Rows are points. The points of each table are mixes of a few directions, plus a little noise. Count the directions of each table, and those that both share. Where both have some left over, give the other angles between the two spaces (their principal angles), to ten degrees, smallest first.

First:
[[ 15 -35   3]
 [-19  44  -4]
 [-24  55  -4]
 [ 29 -68   6]
 [ -2   4   0]]
Second (6 x 3):
[[  2  -6   1]
 [ 15 -37   3]
 [ 18 -41   3]
 [ -6  13  -1]
 [ 11 -25   3]
 [-41  95  -7]]
Directions: first 1, second 1, shared 1

First, 7 rows:
[[ 21  19   7   4  16 -62  -8  63]
 [-28  52 -14  75  25  47 -95  44]
 [ -5   1 -13 -42  29 -31  60 -43]
 [ 13 -22   3 -45   2 -30  50 -20]
 [ -6   7  -2  18   5  20 -36  19]
 [ -4 -19  15  19 -60  29  26 -47]
 [  7 -39   7 -30 -19  26   5 -15]]
Second, 9 rows:
[[-17 -45 -26  -6  24 -17  58 -21]
 [ 64 -63  36  -2 -11  17  21  15]
 [ 39 -27  39   5 -12  -1 -28  23]
 [-42  61  19  18 -37  60  26 -15]
 [-33   0  64  -3  25 -83   6  33]
 [ 21  43 -71 -39  38 -16  59 -19]
 [ 12  57 -13   2 -17  24 -59   6]
 [-26 -12 -15  17 -14  25 -25 -15]
 [-18 -13 -33   8   5 -10 -57  -5]]
Directions: first 4, second 5, shared 1; angles 30, 40, 60

First:
[[-12  13  13  -7  24 -11   2  -3 -42 -24 -19 -38  10  10]
 [  8  -9  -8   5 -16   7  -1   2  28  17  13  26  -7  -7]
 [  2  -2  -2   1  -4   2   0   0   6   4   3   6  -2  -1]
 [ -4   3   4  -2   7  -4   1  -1 -12  -7  -6 -11   3   3]
 [  4  -4  -5   2  -9   4  -1   1  15   9   7  13  -4  -3]
 [ -1   1   1   0   2  -1   0  -1  -4  -3  -2  -4   1   1]
 [ 26 -29 -29  15 -56  24  -5   7  95  56  44  86 -23 -24]
 [-18  20  19 -10  37 -16   3  -5 -63 -38 -30 -57  16  15]
 [ -7   8   8  -4  15  -7   1  -2 -26 -16 -12 -24   6   7]
 [  1  -1  -1   1  -2   1   0   0   4   2   2   3  -1  -1]]
Second, 8 rows:
[[ -6  -3  14 -12  -6 -18  -1  -2  19  16  -4  21   1 -26]
 [  7  22 -23  -2  -5  22  -9  11   6  -5  -9  -1 -15   4]
 [-13 -32  14  20  16  -8  16 -16 -50 -18   2   3 -36 -10]
 [  8  -3   7 -11 -13 -21 -10  -4  35  12   9   1  36   1]
 [  8  -6   6 -19 -13 -45 -22 -19  18 -15  -7  -5  16 -13]
 [ 14 -41 -25  55   1  52  25   0 -27  -2  46   0 -21  47]
 [ -7  29  -3  -7  18  13   0  10 -27 -15 -20 -30   3  13]
 [-11  34  11 -23   3   5   1  20  25  28 -17  10  15 -18]]
Directions: first 1, second 5, shared 1

First:
[[  5 -22 -45  -2  17 -12   8   4 -15  -5   5  -9  27  10  -9  12  29 -63
    2  11  -4 -24   0  25]
 [ -7  -9  -9  -8   0  -5  -9  -5 -12  -3  12 -11  -6 -10  -8  -5  11  12
    0  -2   4  -1   2   9]
 [  7   1 -18   1  15 -16 -31   8 -18   5  22  -8 -10 -14 -16  -5   1  11
  -28   2   4  23  -2  25]
 [-42 -31   4 -32 -24   9  18 -32 -10 -17   3 -27 -12 -14  -1 -13  32  35
   44 -13  11 -35  10 -10]
 [  6  24  46  14 -19  25  32   1  39   3 -37  29   7  22  29   7 -32  -4
   18  -2  -9  -4  -2 -43]
 [ 24  24  14  22   4   6  10  16  22   9 -21  27  14  19  14  11 -27 -29
  -12   7 -11  11  -6 -13]
 [ 30  20 -12  20  23 -15 -31  24  -5  13  12  12   0  -2  -9   4 -20 -12
  -44   9  -4  37  -8  22]
 [ -3  -3 -10  -6   6 -11 -25  -1 -17   1  20 -12 -15 -17 -14  -9   5  27
  -15  -2   6  15   0  16]
 [-22  -4  28 -11 -25  19  27 -17  15  -7 -18  -1  -5   3  15  -4   2  22
   34 -10   2 -21   5 -29]]
Second (10 x 24):
[[ 16 -30   1   0 -28  20  19   1  -1   8  11  11  47  31   0 -15  23  21
   24  -7 -13 -22  50 -16]
 [-26 -11   5 -13 -24  15  26   4  14 -11  -6   9  10   6   4   5  22 -14
   16   7   3 -23 -11  -7]
 [ 42  16 -20  18  45 -28 -32  12   0  33  -5  -7  -1  -8 -12  16 -33 -34
  -25  16  -9  11 -18  26]
 [-24   4  -2 -10  -3   1  13   9  17  -6 -13   4  -8  -7   2  17   6 -37
    2  16   7 -15 -40   7]
 [-15  13   1  -3   8  -7  -4  -1   3  -8  -6  -4 -24 -15   2   7  -6 -10
   -8   4   8   7 -26   6]
 [ 24  14  14  18  17 -11 -41 -31 -46 -10  27 -19 -32 -10   3 -39 -26  95
  -20 -45   2  60  62 -15]
 [  2 -15  -4  -4 -14  10  17   9  11   8  -1   9  28  16  -1   4  15 -16
   15   9  -6 -23   5  -2]
 [ -2 -18   3  -5 -23  15  19   2   4   0   4   8  26  17   2  -5  19   5
   19  -1  -5 -19  20 -10]
 [ -4  19  -1   3  21 -14 -16  -1  -3  -3  -5  -8 -28 -19  -1   7 -17  -7
  -17   2   6  18 -24  10]
 [-15   9   3  -4   2  -2  -1  -2   1  -9  -4  -3 -19 -11   3   3  -2  -4
   -5   0   7   6 -18   2]]
Directions: first 3, second 3, shared 0; angles 30, 30, 90

First:
[[ 14  19 -20  10 -14   9  12  -8 -10 -11  -9  11   4  -3  -8  -1  -1   8
   -4  13   3   2   7   4  -7   8   1   3 -15   7   9   5]
 [-56 -78  82 -38  56 -37 -46  36  45  43  37 -41 -19  11  30   4   3 -33
   16 -57 -12 -14 -32 -20  27 -31  -4 -13  63 -33 -33 -19]
 [ 67  92 -95  46 -66  44  53 -42 -54 -49 -43  48  20 -12 -34  -5  -5  39
  -19  66  13  17  36  24 -31  36   6  14 -75  37  41  23]
 [-27 -38  40 -18  28 -19 -22  18  22  20  16 -21  -9   6  14   2   2 -17
    8 -28  -6  -7 -16 -10  13 -15  -2  -6  31 -15 -17  -9]
 [-57 -78  82 -38  56 -38 -47  37  46  44  37 -42 -19  10  28   5   5 -34
   16 -57 -12 -16 -32 -21  27 -31  -5 -14  64 -34 -34 -20]
 [  0   0  -1   0   0   0   0   0   0   1   0   1   1  -1  -1   0  -1   0
    0   0   0   0  -1   0  -1   0   1   0   0   0   1   0]
 [ 35  49 -51  25 -36  25  29 -23 -28 -26 -23  26  11  -6 -19  -3  -4  22
  -10  37   8  10  20  14 -18  20   4   8 -40  21  21  12]
 [-23 -31  33 -16  22 -15 -19  15  19  17  14 -17  -7   4  12   2   1 -13
    7 -24  -4  -6 -12  -8  12 -13  -2  -5  26 -14 -13  -9]
 [ 48  65 -69  33 -47  31  38 -32 -38 -35 -31  34  15  -9 -25  -4  -3  29
  -13  48  10  13  27  17 -25  26   3  10 -53  27  29  17]]
Second, 11 rows:
[[ 12 -29 -22 -38  41  63  16  27  -9  23  -9  22  -4 -43  11 -23 -16 -27
  -15  -8  -9 -77  25  -4 -17  32  50   4  -4 -53  -5  14]
 [ 40  44 -33  60 -40 -29  24 -37 -21 -58 -14   7  19  30  -9  19 -17  53
   -6  40   9  53 -15  24   3 -26 -35  -5 -42  46  20  -6]
 [ 15 -28  53  -8  30 -68 -41  13  44 -13  60 -41  40  76 -16  -9  33  26
   21 -46 -35  18 -92  20  61 -16 -40 -43  25 -25  22 -45]
 [-19 -14 -23 -44 -32  55   4  -9 -28  52 -36   7 -34 -64  -8   8   2  -8
    5  -8  14 -30  79 -17 -67  43  56  34  17 -30  10  18]
 [ -6  50  18  22 -24 -41 -19 -12  18 -21  23  -6  18  49 -25  -9  43  -3
   10   7  -3  57 -39   3  40  -2 -47  -8  -2  47   6  -7]
 [-21  17 -13  32  14  22  28   6 -10 -13 -24  30 -23 -29  36   1 -37 -38
  -23  38  21  -3  26 -15  -3 -27  -1  17 -22  41 -45  31]
 [-52 -71  37 -76 -18  11 -39   3   3  86  -8 -39 -43 -46  -5  22  18  -4
   28 -58   5 -25  54 -24 -55  28  50  24  71 -62   8  -9]
 [ -2  27 -33  -3   2  52  24   6 -18   5 -21  34 -10 -37   4 -17  -6 -34
  -17  26   9 -28  38 -11 -16  26  25  18 -20   8 -13  29]
 [ 29  -8   5   7   9 -27  -5  -2   9 -21  20 -14  27  35  -9  -1   3  32
    5 -11 -16   6 -42  19  21  -9 -17 -23  -4 -14  21 -23]
 [  5   0   8  35 -10 -39   2 -15   0 -28   0 -11   4  23  10  22 -19  29
    0  10   7  37 -20   8   9 -40 -30  -7  -7  27  -2 -11]
 [ -1  11   2  12  24   4   6  14   9 -13   7  14   6   5  11 -16  -4 -25
  -10  10  -2  -7 -16  -2  24  -9 -11  -6 -11  14 -19   8]]
Directions: first 1, second 5, shared 1

First:
[[  1  -5  25 -29  62  10  31 -47 -23 -58 -15  -3 -10  43  84 -21 -44 -50
   48 -20  -4 -64  36  -6   8 -27 -26 -11 -22  50  11  -4]
 [ 25  16 -20  16 -54 -36 -53  51  56  15  -8   5   3 -35 -27  39  -8  43
   -3   1  40  23 -40  14  -3  -1  12  17  35 -27 -25  -3]
 [-21   4 -23  38 -26 -40 -59  22  46   2  26   6  59 -57 -48   0 -13  48
  -25  22 -18  45  11  28 -26   2  13  17  30   1 -22  22]
 [-21  -3 -19  22  13 -19  44  -5 -15  38  11 -17 -40 -23   5  -6  21   9
    6 -20  12  11 -11 -12   1  -6  -8  -5  -3 -12   3 -31]
 [ 21 -17  27 -18  62  22  -3 -61 -28 -54   0  20  -2  75  86  -3 -36 -63
   74 -25  20 -78  41 -26  35 -28   8  -5 -29  44  27  14]
 [-34 -20  13  -3   2  57  27 -11 -29   7  22  20   3  39 -23 -14  48 -23
  -25 -23 -19   5 -14  -1   6  27  18   0 -16 -20  15  11]
 [ 50  20 -23  18 -51 -45 -58  34  17  51  -9 -18  17 -60 -66  26   0  52
  -25  76   0  54  11 -13  -5   6  13  -1  16 -19  -5   8]
 [-21   6  21 -43  -8  50  70  17 -23  -2 -25 -12 -31  16 -11 -21  31 -17
  -50 -11 -31   5 -33  15 -16  27 -31 -12 -10 -18  -4 -18]]
Second:
[[ 24  -8  -7   9  31  -4  39 -38 -61  52   2 -21 -50   9  14  -1  24 -19
   28  20  11  -7  28 -54  28  -9   3 -21 -33  -2  35 -21]
 [ 25  18 -14  10 -12 -62 -49  29  74 -37 -19   2  -1 -24  49  33 -64  25
   49 -29  57 -27 -21  22  -3 -36 -10  19  37  16 -33 -11]
 [-19  -8  22 -16  10  37  -6 -15  -7 -39   5  15  43  26  -5 -21  -5 -20
  -20   5 -40  -7  20  16 -11  11   1   0  -8  18   2  27]
 [-26  10 -24  39 -13 -71 -81  26  95 -53  20  14  67 -59   9   8 -67  49
   16 -20  10   8   2  56 -31 -27   0  32  53  27 -45  19]
 [-17  -7  11 -17  -4  54  66  -4 -57  44   0  -9 -34  19 -41 -20  65 -16
  -48   6 -30  24 -16 -17   2  34  -4 -17 -26 -32  19 -12]
 [ 41   1 -13  21 -25 -19 -51   8   6  33   5   6   5  -7 -25  30   5  17
   14  28  28  13   3 -25  20  -1  31   4   3 -15   8  11]
 [-49 -15 -22  39  41 -17  50 -38 -45  47  38 -22  -7 -38 -17 -38  29   8
  -11  11 -38  32  39 -18 -10  -3  -4 -14 -18   8  19 -13]
 [ 22   8  47 -80 -27  80  31  30  -5 -44 -51  14 -25  74  13   8  11 -43
  -29 -22   0 -36 -55  18   4  29 -19  -3  -9 -20  -6   0]]
Directions: first 6, second 5, shared 5

First:
[[  3  -1  -5  17   9  -7 -13   1   9 -10  -6  -8  14 -27 -15  -3  -5   9
   13  22  13   9  12 -20  14 -16   7 -39   9   1 -18   0]
 [-13   9   4   0  12   0 -21   2  -2 -11  -5  -5  -3 -24  -4 -11 -10   0
   -6  12  13  13  15 -19   7   0   9 -22  -4 -20   2   7]
 [ -5   8   6  18   6   3 -12  -7  11 -23   0  -9  21  -3 -15   8   1   1
   12  20   7  -4  24 -24  15 -26   9 -30  11  -2  -6   5]
 [  9  -7   1 -13 -18   5  29  -2  -5  17   9  10  -7  42  15  13  13  -7
   -4 -28 -21 -19 -21  32 -17  11 -13  50  -3  17  12  -7]
 [  7  -3  -6  16   5  -6  -6  -1   9  -7  -3  -6  15 -16 -12   1  -1   8
   14  17   8   3   7 -13  11 -15   4 -29  10   7 -17  -2]
 [  6  -3  -6  20   9  -7 -11   0  11 -10  -5  -9  18 -25 -16  -1  -4  10
   16  24  12   7  11 -20  15 -19   6 -41  12   5 -21  -1]
 [-18  12   8  -8  10   4 -19   2  -7  -9  -4  -2 -11 -16   2 -12  -9  -4
  -13   4   9  12  13 -13   3   7   8  -9 -10 -25  11   9]
 [-21  13  14 -23   1  10  -7   1 -15  -1   2   6 -23   9  15  -8  -4 -13
  -24 -16  -2   3   4   5 -10  21   2  27 -18 -25  28   9]
 [ 48 -43 -32 -29 -34 -14  70  15 -14  75   8  26 -31  42  34   4  16   5
   -5 -61 -37 -13 -88  86 -43  51 -40  95  -9  55  -6 -31]
 [-16  15  17   1   1  11  -9  -9   2 -21   4  -4   7  16  -3   9   3  -9
   -3   4   0 -10  24 -14   5 -14   8  -2   1 -13  15  10]]
Second (11 x 32):
[[  8 -13  24 -39   0 -54 -45  -9 -20   1  37   6 -11 -29  -7 -28 -42   3
    5  -5  47  27 -28 -16   2  -3 -20  -6 -37  -1   5 -38]
 [  6  -1  -2   6  -4   7   8  -5   3   0  -2  -3   6  10  -5   6   9   2
    4  -4 -11  -9  -3   1   0  -4  -3   6  12   3  -3   0]
 [-12  13 -14  25   3  36  28  10  14  -3 -25  -3   5  19   9  19  26  -7
   -7   7 -27 -16  26  11  -1   3  18   1  18  -1   2  29]
 [ 18 -14 -43  19   7  17  23  17   2  33 -40  -5 -14 -41  -1 -18  15  20
   -5  -1 -25  16 -25  14  -7  32   0  -7  26  -4 -33  10]
 [-10   6 -24  16  12  22  16  22   6   9 -30   1 -11 -16  13  -2   9  -1
  -13   9 -11   8  14  12  -3  21  18 -11   4  -6  -6  24]
 [-14  11  26 -10  -4  -7 -13 -10   0 -22  23   4   9  28   2  14  -8 -14
    2   2  15 -11  19  -8   4 -21   2   4 -16   2  22  -3]
 [ 12  -7 -17  12  -1  12  15   1   3  13 -16  -5   1  -6  -5  -2  15  10
    3  -4 -20  -3 -13   6  -2   8  -3   3  21   1 -16   3]
 [  9 -14  25 -37  -3 -52 -43 -12 -19   0  38   5  -8 -23  -9 -25 -40   4
    7  -7  44  22 -28 -17   2  -6 -22  -3 -32   0   5 -38]
 [-38  30  12  12   6  28  10  11  13 -30  -5   6   5  38  22  29  10 -27
  -14  17  -1 -18  60   5   3 -10  30  -5 -13  -4  31  34]
 [ 28 -22  29 -32 -15 -49 -34 -32 -17   1  45  -2   8  -3 -26 -16 -26  13
   22 -19  25   4 -46 -19   3 -21 -38  13  -8   8  -4 -50]
 [ -7  11 -16  28   0  40  33   6  16  -3 -27  -4   9  24   6  22  32  -4
   -4   4 -35 -21  24  12  -2   1  16   5  26   1  -2  29]]
Directions: first 3, second 3, shared 1; angles 40, 90

First (10 x 32):
[[-12 -16  16  17 -45 -24  -2   3 -57   3 -13 -63 -13 -14 -41  -1  53  14
   -4  10  14  27 -16  30  50  23 -45   6   2 -22   8  47]
 [ 10 -10   6  19 -11 -34 -25  13 -21   6   5 -37   2 -17 -17   2  25  19
   13  -3  16  -6 -30  22  32  18 -21   1  15   2  -1  33]
 [-44 -18 -51 -22 -26  29  37 -45 -23 -29 -63 -43 -45  34 -60   9  66   6
  -33  13 -51  36  58 -40  18 -20  22   4 -24 -50 -36  46]
 [ 41  16   7 -17  21  17   3  42  61  17  29  77  -3  11  61  -9 -40 -32
   20   6 -13 -14 -40   8   3 -14  42 -16  12   8 -21 -37]
 [  7   3  18  31  27 -57 -55  -1 -10   3  31 -28  44 -33  -3   0 -26  35
   23 -29  42 -42 -12   8 -25  29 -32  11  20  46  27  -1]
 [-41   3 -29 -46 -13   4  22 -17  22 -33 -37   7 -44  53 -27 -27  22 -10
   -7   5 -74  23  53 -52  16   6  47  13 -10 -30 -65  18]
 [ 37  18  -4   3  62  49   5  -2  53  19  33  81  42 -14  70  25 -79 -19
   -4 -10  28 -39  -3  -7 -82 -44  26 -18  -6  38  41 -80]
 [ -3  23  32 -13  12  75  52 -12  12  11  18  79  26  -3  59   2 -75 -45
  -27  12  21  16  36   0 -79 -30  -8  -2 -30  15  64 -95]
 [ 42 -16  -4  50  20 -40 -52  14 -17  23  21 -45  31 -47  -5  34  15  39
   18 -17  55 -42 -63  38  15   0 -29 -13  26  23  24  31]
 [-35  -3   9 -24 -46 -20  15   4 -20 -18 -23 -27 -42  29 -36 -34  41  -7
    1  13 -42  41  18  -7  52  32  -2  16  -3 -32 -40  37]]
Second (9 x 32):
[[  2  -6 -40  36  37  18  -2 -29 -14  16 -16   5  25 -23   2  60  12  18
  -17 -13  40 -30  -8  16 -45 -50 -23 -10 -11  15  47  -6]
 [ 79 -26  42  -6   4  60 -12 -23   5 -13  60 -84  54 -51   0 -20 -78  20
  -21   7  33   2  39 -53 -38  25  41 -32   3  13  35 -32]
 [-18   3 -49  37  34   2   0 -21 -15  18 -30  26   9  -9   1  61  28  12
  -11 -15  30 -30 -19  29 -32 -53 -33   0 -10   8  34   1]
 [-69  28   5 -32 -41 -70  12  48   8  -5 -36  66 -72  68  -4 -45  56 -35
   35   5 -69  30 -25  28  80  30 -11  37   7 -25 -75  33]
 [-26   9 -15   4  -1 -20   4   6  -3   4 -21  29 -17  16   1   8  25  -6
    5  -1 -10  -1 -15  17  10  -9 -15  10  -1  -4 -10  10]
 [-23   1 -63  47  43   4   1 -28 -20  23 -40  33  14 -12   3  79  36  16
  -13 -18  39 -39 -21  36 -43 -70 -40  -2 -13  13  45   2]
 [ 28  -6  36 -22 -17  12  -2   7   9 -13  31 -33   7  -8  -1 -38 -34  -1
    3   9  -8  17  19 -28  10  36  28  -7   6  -4 -12  -8]
 [-48  19  10 -27 -35 -52  10  36   8  -6 -22  46 -55  50  -3 -40  37 -27
   27   6 -55  26 -16  17  63  28  -5  28   6 -19 -61  25]
 [ 77 -21  71 -34 -24  45 -12   0  17 -23  71 -89  34 -34   1 -65 -85   5
   -6  17   4  24  44 -64  -2  66  59 -25  12   2  -2 -26]]
Directions: first 5, second 2, shared 1; angles 70
